Every row gives one point. The points of each table are mixes of a few directions, plus a little noise. Count the directions of each table, and those that both share. Where both have some left over, give the other angles between the two spaces (their principal angles), to ten degrees, smallest first.

First:
-0.18	+0.14
+0.05	-0.04
-0.54	+0.41
+0.21	-0.18
+0.45	-0.35
Second (6 x 2):
-0.05	+0.04
-0.02	+0.03
+0.39	-0.30
-0.03	+0.01
-0.65	+0.49
+0.36	-0.26
Directions: first 1, second 1, shared 1

First, 8 rows:
+0.98	-0.37	-0.46	-0.50	-0.57	-0.14
-0.48	-0.08	+0.04	+0.06	+0.51	-0.20
-0.27	+0.16	+0.16	+0.17	+0.13	+0.09
+0.21	+0.12	+0.05	+0.04	-0.31	+0.18
-0.41	+0.02	+0.10	+0.11	+0.36	-0.09
+0.15	-0.24	-0.20	-0.20	+0.06	-0.21
-0.02	+0.50	+0.35	+0.36	-0.40	+0.51
-0.16	-0.09	-0.03	-0.03	+0.23	-0.14
Second, 6 rows:
+0.80	-0.03	-0.18	-0.21	-0.71	+0.17
-0.56	-0.29	-0.09	-0.09	+0.77	-0.44
+0.01	+0.34	+0.23	+0.24	-0.30	+0.36
+0.08	-0.07	-0.06	-0.08	-0.01	-0.05
-0.04	-0.18	-0.11	-0.11	+0.18	-0.17
-0.28	+0.24	+0.22	+0.24	+0.08	+0.18
Directions: first 2, second 2, shared 2

First (9 x 11):
+0.20	+0.27	-0.49	-0.57	+0.19	-0.31	-0.40	+0.15	+0.01	-0.76	+0.10
-0.07	-0.27	+0.09	+0.24	+0.29	+0.00	-0.17	+0.04	-0.16	+0.68	-0.04
-0.10	-0.08	-0.37	-0.60	+0.17	-0.11	-0.19	+0.15	+0.29	-0.72	-0.05
-0.09	-0.39	-0.11	+0.00	-0.13	-0.22	+0.16	-0.10	+0.02	+0.26	+0.07
-0.23	-0.42	+0.36	+0.19	+0.05	+0.20	+0.11	+0.09	+0.16	+0.73	-0.24
-0.09	-0.31	-0.01	+0.13	+0.11	-0.08	+0.07	-0.17	-0.17	+0.16	+0.03
+0.11	-0.30	+0.16	-0.17	-0.17	-0.34	-0.01	+0.16	+0.05	+0.58	-0.21
+0.08	+0.74	+0.00	+0.50	-0.32	+0.44	+0.18	-0.07	+0.03	-0.13	+0.35
+0.20	+0.76	+0.37	+0.28	-0.19	+0.44	+0.26	-0.24	-0.24	-0.80	-0.02
Second, 10 rows:
+0.09	-0.16	+0.01	+0.03	-0.05	+0.08	-0.12	-0.12	+0.00	-0.01	+0.00
+0.60	-1.16	+0.09	+0.30	-0.39	+0.66	-0.94	-0.92	+0.03	-0.20	+0.09
-0.33	+0.60	-0.05	-0.17	+0.20	-0.35	+0.49	+0.47	-0.02	+0.10	-0.06
-0.44	+0.83	-0.06	-0.22	+0.29	-0.46	+0.67	+0.66	-0.01	+0.15	-0.09
-0.28	+0.52	-0.04	-0.15	+0.18	-0.28	+0.42	+0.41	+0.00	+0.09	-0.07
+0.15	-0.29	+0.03	+0.09	-0.12	+0.15	-0.25	-0.22	-0.01	-0.06	+0.03
+0.30	-0.59	+0.03	+0.17	-0.19	+0.35	-0.48	-0.47	+0.00	-0.09	+0.05
+0.03	-0.07	+0.01	+0.03	-0.01	+0.03	-0.05	-0.03	+0.00	+0.00	-0.01
+0.02	-0.07	-0.01	+0.02	-0.02	+0.04	-0.06	-0.06	+0.01	+0.00	+0.01
-0.19	+0.34	-0.03	-0.09	+0.13	-0.19	+0.29	+0.27	-0.01	+0.06	-0.02
Directions: first 6, second 1, shared 0; angles 70

First (10 x 14):
+0.01	+0.01	-0.08	+0.12	+0.00	-0.08	-0.19	+0.03	-0.02	+0.08	+0.20	+0.11	+0.15	+0.06
+0.00	+0.00	-0.12	+0.19	-0.02	-0.13	-0.28	+0.04	-0.02	+0.13	+0.29	+0.16	+0.22	+0.09
-0.03	+0.00	+0.35	-0.57	+0.00	+0.37	+0.89	-0.13	+0.05	-0.38	-0.94	-0.54	-0.70	-0.26
-0.03	+0.00	+0.38	-0.62	+0.00	+0.39	+0.97	-0.16	+0.05	-0.42	-1.02	-0.58	-0.77	-0.26
+0.01	+0.00	-0.21	+0.36	+0.01	-0.23	-0.56	+0.08	-0.03	+0.24	+0.59	+0.34	+0.44	+0.16
+0.03	+0.00	-0.26	+0.43	+0.00	-0.28	-0.71	+0.11	-0.03	+0.30	+0.74	+0.42	+0.56	+0.20
+0.01	+0.00	-0.12	+0.19	-0.01	-0.12	-0.30	+0.06	-0.03	+0.13	+0.34	+0.19	+0.25	+0.08
-0.01	+0.00	+0.07	-0.09	+0.00	+0.07	+0.15	-0.02	+0.00	-0.06	-0.14	-0.10	-0.11	-0.05
+0.00	-0.02	+0.18	-0.29	+0.00	+0.18	+0.45	-0.07	+0.02	-0.20	-0.47	-0.27	-0.36	-0.13
+0.01	+0.00	-0.16	+0.26	+0.00	-0.16	-0.41	+0.07	-0.02	+0.17	+0.44	+0.24	+0.33	+0.11
Second:
+0.11	-0.11	-0.08	-0.04	-0.25	+0.10	-0.34	+0.18	-0.15	+0.05	+0.36	+0.17	+0.18	+0.03
-0.46	+0.33	-0.15	+0.15	+0.18	+0.08	+0.28	-0.50	+0.08	+0.14	-0.59	-0.09	-0.03	-0.09
+0.23	-0.26	+0.21	-0.73	-0.58	+0.64	+0.21	+0.28	-0.31	-0.32	-0.20	-0.20	-0.38	-0.22
+0.23	-0.14	+0.29	-0.19	+0.16	-0.12	+0.36	+0.16	+0.13	-0.25	-0.14	-0.25	-0.33	-0.01
-0.37	+0.36	+0.02	+0.36	+0.67	-0.38	+0.56	-0.53	+0.39	+0.07	-0.68	-0.24	-0.17	+0.01
+0.02	+0.06	-0.08	+0.50	+0.40	-0.54	-0.26	+0.00	+0.22	+0.18	+0.40	+0.18	+0.29	+0.21
+0.17	-0.17	-0.18	+0.01	-0.41	+0.13	-0.66	+0.31	-0.26	+0.13	+0.69	+0.35	+0.38	+0.07
+0.18	-0.08	-0.05	+0.32	+0.15	-0.39	-0.38	+0.20	+0.09	+0.11	+0.59	+0.22	+0.29	+0.19
-0.60	+0.40	-0.24	+0.07	+0.03	+0.30	+0.28	-0.62	-0.03	+0.19	-0.75	-0.08	-0.02	-0.17
+0.19	-0.12	-0.01	+0.11	-0.02	-0.17	-0.30	+0.22	+0.00	+0.04	+0.46	+0.16	+0.18	+0.11
+0.30	-0.27	+0.28	-0.58	-0.34	+0.36	+0.26	+0.31	-0.16	-0.34	-0.13	-0.23	-0.39	-0.13
Directions: first 1, second 3, shared 1

First (9 x 24):
+0.12	-0.14	+0.13	+0.05	-0.20	+0.02	+0.43	+0.14	-0.06	-0.12	-0.24	-0.23	+0.08	-0.27	+0.02	+0.15	+0.18	+0.04	-0.04	+0.42	+0.45	+0.04	+0.31	-0.52
+0.05	+0.07	+0.25	+0.04	-0.25	+0.03	+0.42	+0.01	-0.18	-0.21	-0.04	+0.07	+0.01	-0.27	-0.03	+0.02	-0.04	+0.22	-0.08	+0.41	+0.04	+0.21	+0.33	-0.13
+0.25	+0.08	+0.43	+0.18	-0.47	-0.03	+0.43	+0.09	-0.18	-0.33	-0.07	-0.23	-0.01	-0.49	-0.21	-0.19	+0.07	-0.12	-0.01	+0.71	-0.18	-0.13	+0.31	-0.78
-0.15	-0.03	-0.56	-0.09	+0.61	-0.10	-1.17	-0.12	+0.41	+0.49	+0.26	-0.04	-0.08	+0.70	+0.02	-0.20	-0.03	-0.56	+0.21	-1.09	-0.49	-0.55	-0.91	+0.51
-0.21	-0.07	-0.19	-0.16	+0.22	+0.09	+0.11	-0.05	-0.01	+0.12	-0.05	+0.31	+0.05	+0.20	+0.23	+0.31	-0.07	+0.43	-0.10	-0.25	+0.44	+0.44	+0.12	+0.65
-0.15	+0.02	-0.13	-0.10	+0.18	+0.04	-0.10	-0.08	+0.01	+0.10	+0.07	+0.24	+0.00	+0.19	+0.10	+0.09	-0.11	+0.20	-0.04	-0.27	+0.04	+0.20	-0.05	+0.51
+0.19	+0.16	+0.20	+0.16	-0.20	-0.10	-0.24	+0.00	+0.00	-0.11	+0.15	-0.22	-0.09	-0.15	-0.27	-0.42	-0.01	-0.46	+0.11	+0.17	-0.70	-0.47	-0.21	-0.52
-0.15	-0.32	-0.21	-0.16	+0.16	+0.13	+0.50	+0.11	+0.01	+0.10	-0.36	+0.06	+0.17	+0.04	+0.35	+0.62	+0.16	+0.51	-0.14	+0.02	+1.18	+0.53	+0.40	+0.24
+0.04	+0.22	+0.09	+0.07	-0.04	-0.07	-0.38	-0.10	+0.00	-0.03	+0.27	+0.05	-0.12	+0.04	-0.20	-0.38	-0.15	-0.27	+0.08	-0.11	-0.78	-0.28	-0.29	+0.02
Second:
-0.71	-0.30	-0.11	+0.06	+0.37	-0.20	-0.66	+0.02	+0.26	-0.04	+0.04	+0.06	-0.41	+0.27	+0.23	-0.28	+0.08	-0.49	+0.53	+0.25	-0.23	+0.37	-0.38	-0.51
-0.35	+0.23	+0.26	+0.43	+0.16	-0.09	-0.58	+0.18	+0.29	+0.21	-0.06	+0.05	-0.28	+0.21	+0.34	+0.00	-0.23	-0.31	+0.40	-0.17	-0.29	-0.14	-0.29	+0.01
-0.04	-0.59	-0.60	-0.33	+0.33	-0.01	-0.10	-0.03	+0.17	+0.14	-0.15	-0.35	+0.15	+0.21	-0.02	+0.15	+0.45	-0.23	+0.06	-0.16	+0.66	+0.02	-0.17	-0.34
-0.46	+0.02	+0.28	+0.21	+0.08	+0.13	+0.18	-0.06	+0.03	+0.06	-0.18	+0.18	-0.03	+0.04	+0.31	+0.44	-0.20	+0.27	+0.37	+0.17	+0.20	+0.59	+0.30	+0.39
+0.31	+0.71	+0.47	+0.61	-0.15	-0.01	-0.22	+0.44	+0.20	+0.40	-0.20	+0.02	-0.02	+0.01	+0.39	+0.28	-0.40	+0.07	-0.16	-0.58	+0.03	-0.75	-0.04	+0.43
+0.46	+0.35	+0.26	+0.14	-0.37	-0.06	+0.40	+0.37	-0.15	-0.09	-0.12	+0.09	+0.00	-0.32	+0.11	-0.01	-0.08	+0.33	-0.56	+0.11	+0.32	-0.32	+0.26	-0.15
+0.11	-0.15	-0.30	-0.48	-0.03	+0.06	+0.32	-0.30	-0.30	-0.24	+0.27	+0.23	+0.12	-0.05	-0.33	-0.18	+0.08	+0.34	-0.33	+0.08	-0.09	+0.34	+0.11	+0.29
+0.48	-0.16	-0.34	-0.49	-0.12	+0.14	+0.21	-0.56	-0.29	-0.17	+0.41	-0.18	+0.37	-0.07	-0.79	-0.29	+0.15	-0.06	-0.18	-0.16	-0.64	-0.21	-0.07	+0.26
-0.38	+0.14	+0.63	+0.42	-0.18	+0.10	+0.23	-0.03	-0.01	-0.11	-0.19	+0.03	-0.11	-0.21	+0.19	+0.25	-0.23	+0.04	+0.53	+0.57	-0.18	+0.43	+0.37	-0.08
+0.58	-0.27	-0.58	-0.57	-0.07	-0.07	+0.22	-0.04	-0.20	-0.16	+0.19	-0.13	+0.21	-0.09	-0.45	-0.36	+0.39	+0.04	-0.67	-0.12	+0.22	-0.34	-0.10	-0.30
Directions: first 3, second 6, shared 3
